Each row of a before or after table is a point. One or more steps were done to the points. Then noise was added and the rows were shuffled. The steps act on how far a point lies along the listed directions, d1 being the first. Name the steps. A step turns or swaps two directions, mirrors them in a line or flattens them onto one, adds a multiple of one to another, or multiplies one. Angles are multiples of 10 degrees, from the lower direction toward the higher: turns from -170 to 170, lines from 10 to 170 but not 90. Use the fewest steps. Two steps may share a direction if one is a turn and the other turns, adds or multiplies; they go together, in the order done. Otherwise the lowest direction goes first.

Directions:
(1): [-0.36 -0.43]
(2): [-0.43  0.36]
Before (13 x 2):
[[ 0.55  0.31]
 [ 0.69  0.30]
 [-0.06  0.20]
 [ 0.34  0.20]
 [ 0.88  0.26]
 [-0.18 -0.01]
 [ 0.08 -0.36]
 [ 0.30  0.06]
 [-0.07 -0.18]
 [ 0.88  0.38]
 [-0.20 -0.30]
 [-0.13  0.37]
 [ 0.76  0.07]]
After (13 x 2):
[[ 0.36 -0.18]
 [-0.13  0.11]
 [ 0.38  0.86]
 [ 0.15  0.64]
 [-0.06 -0.15]
 [ 0.24  0.74]
 [ 0.10 -0.15]
 [ 0.04  0.37]
 [ 0.11 -0.37]
 [ 0.43  0.65]
 [-0.37  0.15]
 [ 0.16  0.23]
 [ 0.23  0.91]]
Steps: turn d1 and d2 by -50 degrees

Directions:
(1): [-0.14 -0.63 -0.09  0.45]
(2): [-0.44  0.03 -0.62 -0.22]
(3): [-0.63  0.03  0.47 -0.05]
Before (12 x 4):
[[ 0.00 -0.38 -0.17  0.15]
 [-0.21  0.41  0.37 -0.24]
 [-1.07  0.01 -0.58 -0.40]
 [-0.40 -0.61 -0.28  0.26]
 [-0.20 -0.02 -0.04 -0.08]
 [-0.31 -0.62 -0.18  0.23]
 [ 0.37 -0.49  0.33  0.38]
 [ 0.04  0.04  0.38  0.12]
 [-0.56 -0.26 -0.41  0.20]
 [-0.47 -0.01 -0.52  0.21]
 [-0.40 -0.44 -0.14  0.38]
 [-0.16 -0.65  0.10  0.26]]
After (12 x 4):
[[-0.03 -0.02 -0.20 -0.08]
 [ 0.33 -0.40  0.29  0.31]
 [ 0.32 -0.32 -0.29  0.44]
 [ 0.12 -0.68  0.48  0.39]
 [ 0.23 -0.06 -1.22 -0.20]
 [ 0.00 -0.48  0.91  0.42]
 [ 0.35 -0.07 -0.42  0.43]
 [ 0.20 -0.47  0.15  0.57]
 [-0.54  0.43 -0.47 -0.49]
 [ 0.43 -0.61  0.16  0.54]
 [-0.35  0.07  0.18 -0.02]
 [ 0.32 -0.65  0.23  0.46]]
Steps: turn d2 and d3 by -70 degrees; add -1 times d1 to d2

Directions:
(1): [ 0.74  0.04  0.26  0.39  0.25 -0.24 -0.61 -0.01]
(2): [-0.41  0.03  0.08 -0.48  0.81  0.03 -0.44 -0.01]
(3): [ 0.66 -0.18 -0.13 -0.45  0.43 -0.01  0.62 -0.05]
(4): [ 0.04 -0.84  0.11 -0.47 -0.40 -0.21 -0.34  0.01]
(5): [-0.01 -0.43 -0.62  0.37  0.19  0.41 -0.14 -0.56]
Before (8 x 8):
[[ 0.22  0.30  0.17  0.27  0.51 -0.02 -0.38  0.10]
 [-0.42  0.17 -0.43  0.84  0.48  0.78  0.51 -0.70]
 [-0.66  0.15  0.44 -0.34 -0.67 -0.25  0.27  0.53]
 [ 0.20 -0.19  0.13 -0.12 -0.40 -0.41 -0.09  0.31]
 [ 0.43  0.08  0.32 -0.21  0.31 -0.21 -0.06  0.27]
 [ 0.18 -0.06  0.05 -0.41  0.07 -0.25  0.27  0.27]
 [ 0.86  0.61  0.18  0.35 -0.15  0.10  0.47  0.16]
 [-0.07  0.06 -0.13  0.04 -0.11 -0.10  0.66 -0.08]]
After (8 x 8):
[[ 0.44  0.99  0.00  0.25 -0.13  0.20  0.96  0.25]
 [ 0.48  0.13 -0.07  0.50  0.18 -0.22  0.30 -0.17]
 [ 0.44 -0.08  0.71  0.27 -0.28 -0.55 -0.72  0.36]
 [ 0.37 -0.16  0.06 -0.27  0.11 -0.37  0.10  0.28]
 [ 0.13 -0.39  0.13 -0.37 -0.41 -0.38 -0.05  0.30]
 [-0.58  0.54  0.04 -0.03  0.34  0.15  0.35  0.19]
 [-0.27  0.61 -0.46  1.25  0.80  0.91  0.46 -0.80]
 [-0.02  0.09  0.25 -0.47  0.05 -0.13  0.37  0.37]]
Steps: mirror d1 and d5 in the line at 100 degrees; multiply d4 by 1.6

Directions:
(1): [ 0.14  0.02 -0.38  0.63  0.93  0.02  0.20 -0.32  0.43 -0.32 -0.01  0.14]
(2): [ 0.57 -0.20  0.24  0.54 -0.36  0.37  0.33  0.08 -0.40 -0.08  0.25  0.74]
(3): [ 0.27 -0.16  0.54 -0.54  0.54  0.03 -0.47  0.23  0.03 -0.23 -0.51  0.55]
Before (13 x 12):
[[-0.48  0.13 -0.23 -0.21 -0.04 -0.35 -0.18 -0.05  0.15  0.04 -0.19 -0.73]
 [-0.34  0.15 -0.34 -0.32 -0.10 -0.14  0.02 -0.34  0.30  0.02 -0.02 -0.47]
 [-0.35  0.13  0.13 -0.66 -0.67  0.02  0.13  0.02 -0.49  0.46 -0.03 -0.16]
 [-0.22  0.12 -0.38  0.27 -0.10 -0.19  0.11 -0.11  0.11  0.32  0.36 -0.75]
 [ 0.05 -0.04  0.04 -0.12 -0.18  0.08 -0.15  0.10  0.22 -0.01 -0.13  0.00]
 [ 0.53 -0.13 -0.03  0.96 -0.66  0.31  0.65  0.12 -0.67  0.29  0.52  0.68]
 [-0.24  0.61 -0.06 -0.39  0.46  0.05 -0.27 -0.11  0.03  0.01 -0.54 -0.10]
 [ 0.45  0.07  0.01  0.94 -0.64  0.54  0.42  0.07 -0.11  0.06  0.54  0.33]
 [-0.25  0.08 -0.14 -0.11 -0.02 -0.31  0.01 -0.47  0.22  0.05 -0.16 -0.80]
 [-0.46  0.26 -0.30 -0.11  0.33 -0.03 -0.15  0.00  0.26  0.25 -0.02 -0.69]
 [-0.39  0.03  0.09 -0.52 -0.68  0.00 -0.10  0.24 -0.26  0.26 -0.09 -0.18]
 [ 0.60 -0.40  0.11  0.91 -0.83  0.62  0.73  0.04 -0.44  0.17  0.57  0.91]
 [ 0.79 -0.50  0.10  1.00 -0.97  0.53  0.72  0.23 -0.66  0.08  0.85  1.01]]
After (13 x 12):
[[ 0.39 -0.12  0.05  0.56 -0.47  0.15  0.51 -0.33 -0.26  0.01  0.26 -0.06]
 [ 0.42 -0.46  0.83 -1.15  0.96 -0.08 -0.90  0.58  0.17 -0.37 -0.79  0.93]
 [ 0.34 -0.20  0.64 -0.65  0.83 -0.05 -0.58  0.38 -0.02 -0.08 -0.72  0.85]
 [ 0.04  0.13 -0.23  0.61 -0.31  0.39  0.33  0.07 -0.29  0.25  0.46  0.00]
 [-0.17  0.01 -0.03 -0.05 -0.42  0.16  0.02  0.17 -0.18  0.13  0.03  0.13]
 [ 0.45  0.00  0.70 -0.32  0.48  0.32 -0.65  0.48  0.15 -0.24 -0.50  0.61]
 [ 0.27 -0.44  0.78 -0.94  0.82  0.17 -0.66  0.31  0.36 -0.20 -0.72  0.82]
 [ 0.10 -0.04 -0.23  0.67 -0.51  0.05  0.40 -0.06 -0.26 -0.03  0.22  0.02]
 [-0.27  0.69 -0.49  0.25 -0.24  0.18  0.28 -0.28 -0.17  0.21 -0.05 -0.27]
 [ 0.01  0.05 -0.08  0.01 -0.15  0.03 -0.07  0.07  0.26  0.03 -0.07 -0.10]
 [ 0.20 -0.02 -0.15  0.23 -0.54  0.32  0.43 -0.25 -0.16 -0.01  0.36  0.19]
 [ 0.55 -0.19  0.12  0.57 -0.18  0.29  0.13  0.14 -0.27  0.12  0.35  0.37]
 [-0.02  0.01  0.06 -0.19 -0.27  0.22  0.26 -0.16 -0.43  0.22 -0.06  0.21]]
Steps: multiply d1 by 0.4; turn d2 and d3 by 110 degrees

Directions:
(1): [ 0.47 -0.31  0.04  0.93 -0.09  0.12 -0.67 -0.54  0.42  0.06  0.19 -0.12
 -0.14 -0.47 -0.26 -0.41  0.18  0.36]
(2): [-0.20  0.03 -0.15 -0.66 -0.47  0.08 -0.74 -0.25  0.42 -0.61 -0.51  0.03
  0.67 -0.15  0.38 -0.21  0.00  0.12]
(3): [ 0.23 -0.57 -0.05 -0.07 -0.15 -0.49  0.62  0.10  0.10 -0.90  0.48 -0.73
  0.01  0.05  0.17 -0.15  0.11  0.35]
(4): [-0.11 -0.52  0.03  0.59 -0.51 -0.07 -0.14 -0.11 -0.47 -0.23 -0.42 -0.30
  0.33  0.34 -0.32  0.33  0.04 -0.95]
(5): [-0.02  0.45  0.60 -0.05  0.31 -0.06 -0.35  0.00  0.31 -0.60  0.58  0.11
  0.24  0.36 -0.83  0.28 -0.50 -0.10]
Before (13 x 18):
[[ 0.57 -0.16  0.31  0.58 -0.16 -0.24 -0.19  0.16  0.07 -0.12  0.48 -0.25
   0.03 -0.07 -0.38 -0.21  0.05  0.06]
 [ 0.48  0.05 -0.18 -0.08  0.43 -0.06  0.44  0.09  0.31  0.15  0.43 -0.02
  -0.45 -0.73  0.37 -0.44  0.24  0.90]
 [ 0.08  0.26  0.12 -0.11  0.26  0.08 -0.07  0.11  0.48 -0.09  0.39  0.17
  -0.15  0.01  0.16 -0.17  0.01  0.39]
 [ 0.12 -0.75 -0.84  0.46 -0.17  0.07  0.11 -0.31 -0.22  0.93 -0.99 -0.17
  -0.16 -0.60  1.10 -0.52  0.77  0.28]
 [ 0.17 -0.23  0.01  0.15  0.28 -0.03  0.33  0.09  0.18 -0.31  0.17 -0.46
  -0.32 -0.44  0.03 -0.13  0.00  0.14]
 [ 0.28 -0.27  0.09  0.44 -0.03 -0.26 -0.09 -0.09  0.15 -0.21  0.37 -0.38
  -0.10 -0.08 -0.11 -0.07  0.13 -0.04]
 [-0.08  0.65  0.43  0.22 -0.06  0.58 -0.80 -0.30 -0.10  0.82 -0.18  0.89
   0.12 -0.19 -0.59  0.11 -0.10 -0.35]
 [-0.17 -0.17 -0.31 -0.31  0.01 -0.18  0.72  0.52 -0.36  0.44 -0.41  0.07
  -0.12  0.20  0.55  0.00  0.43 -0.17]
 [ 0.18 -0.38 -0.13  0.56 -0.19 -0.06 -0.05 -0.18  0.02 -0.09  0.05 -0.45
  -0.05 -0.13  0.07 -0.09  0.32  0.16]
 [ 0.04 -0.16  0.07 -0.05 -0.03 -0.23 -0.02  0.15  0.25 -0.74  0.14 -0.05
   0.23  0.18 -0.01  0.02  0.03  0.31]
 [ 0.25 -0.01 -0.06 -0.02 -0.01 -0.11 -0.10 -0.06  0.40 -0.23  0.60 -0.13
   0.04 -0.31 -0.02 -0.34 -0.01  0.83]
 [ 0.04  0.01  0.11  0.40  0.17 -0.16  0.10  0.06 -0.06 -0.03  0.09  0.01
   0.15  0.04 -0.03 -0.01 -0.06 -0.13]
 [ 0.23 -0.18  0.27 -0.40 -0.26 -0.11 -0.35 -0.38  0.34 -0.96  0.01 -0.24
   0.45 -0.12 -0.03 -0.38 -0.03  0.47]]
After (13 x 18):
[[-0.24 -0.41 -0.76 -1.02 -1.08  0.20 -2.00 -1.01  1.18 -1.09 -1.58 -0.12
   1.53 -0.84  1.39 -0.95  0.44  0.75]
 [ 0.17 -0.33  0.15  0.51 -0.03 -0.15  0.29  0.16  0.06 -0.35  0.45 -0.28
  -0.15  0.25 -0.06  0.00  0.14 -0.14]
 [ 0.30 -0.20  0.06  0.87 -0.03  0.02 -0.43 -0.28  0.03  0.43  0.07 -0.04
  -0.25 -0.19 -0.27 -0.01  0.17 -0.30]
 [ 0.12 -0.12 -0.09  0.58 -0.27  0.26 -0.86 -0.49  0.24  0.11 -0.34 -0.05
   0.24 -0.28 -0.01 -0.15  0.31  0.06]
 [ 0.42 -0.89 -0.28  0.53 -0.61 -0.24  0.00 -0.29 -0.02 -0.78 -0.23 -0.70
   0.34 -0.41  0.17 -0.24  0.42 -0.17]
 [-0.55  0.05 -0.40 -1.30 -0.41 -0.11  0.06  0.43 -0.07 -0.29 -0.96  0.17
   0.69  0.29  0.92  0.00  0.28 -0.19]
 [ 0.06 -0.38 -0.05  0.53 -0.03  0.12 -0.12 -0.12 -0.09 -0.05 -0.36 -0.37
  -0.10 -0.39 -0.11  0.01  0.05 -0.46]
 [ 0.21 -0.07  0.68  0.40 -0.14  0.07 -0.69 -0.49  0.05 -0.52  0.03  0.00
   0.39  0.19 -0.86  0.04 -0.24 -0.31]
 [ 0.05  0.08  0.02  0.49  0.28 -0.10  0.17  0.06 -0.15  0.33  0.07  0.15
  -0.06 -0.09  0.07 -0.05  0.05 -0.07]
 [-0.03 -0.04  0.20  0.52  0.01 -0.07 -0.17  0.18 -0.16 -0.17 -0.02  0.18
   0.11  0.38 -0.45  0.37 -0.05 -0.37]
 [ 0.58  0.30  0.32 -0.07  0.43 -0.05  0.54  0.00  0.35  0.24  1.12  0.15
  -0.61 -0.51 -0.13 -0.46  0.12  1.15]
 [ 0.70 -0.19  0.23  1.18 -0.05 -0.01 -0.27  0.05 -0.12  0.73  0.31 -0.03
  -0.31 -0.24 -0.46 -0.20  0.20 -0.08]
 [ 0.30 -0.56  0.04  0.90 -0.39 -0.15 -0.26 -0.26 -0.03 -0.28  0.30 -0.43
   0.23 -0.04 -0.49 -0.06  0.02 -0.09]]
Steps: multiply d1 by 1.6; turn d2 and d5 by 60 degrees; multiply d2 by 2; turn d3 and d4 by 110 degrees
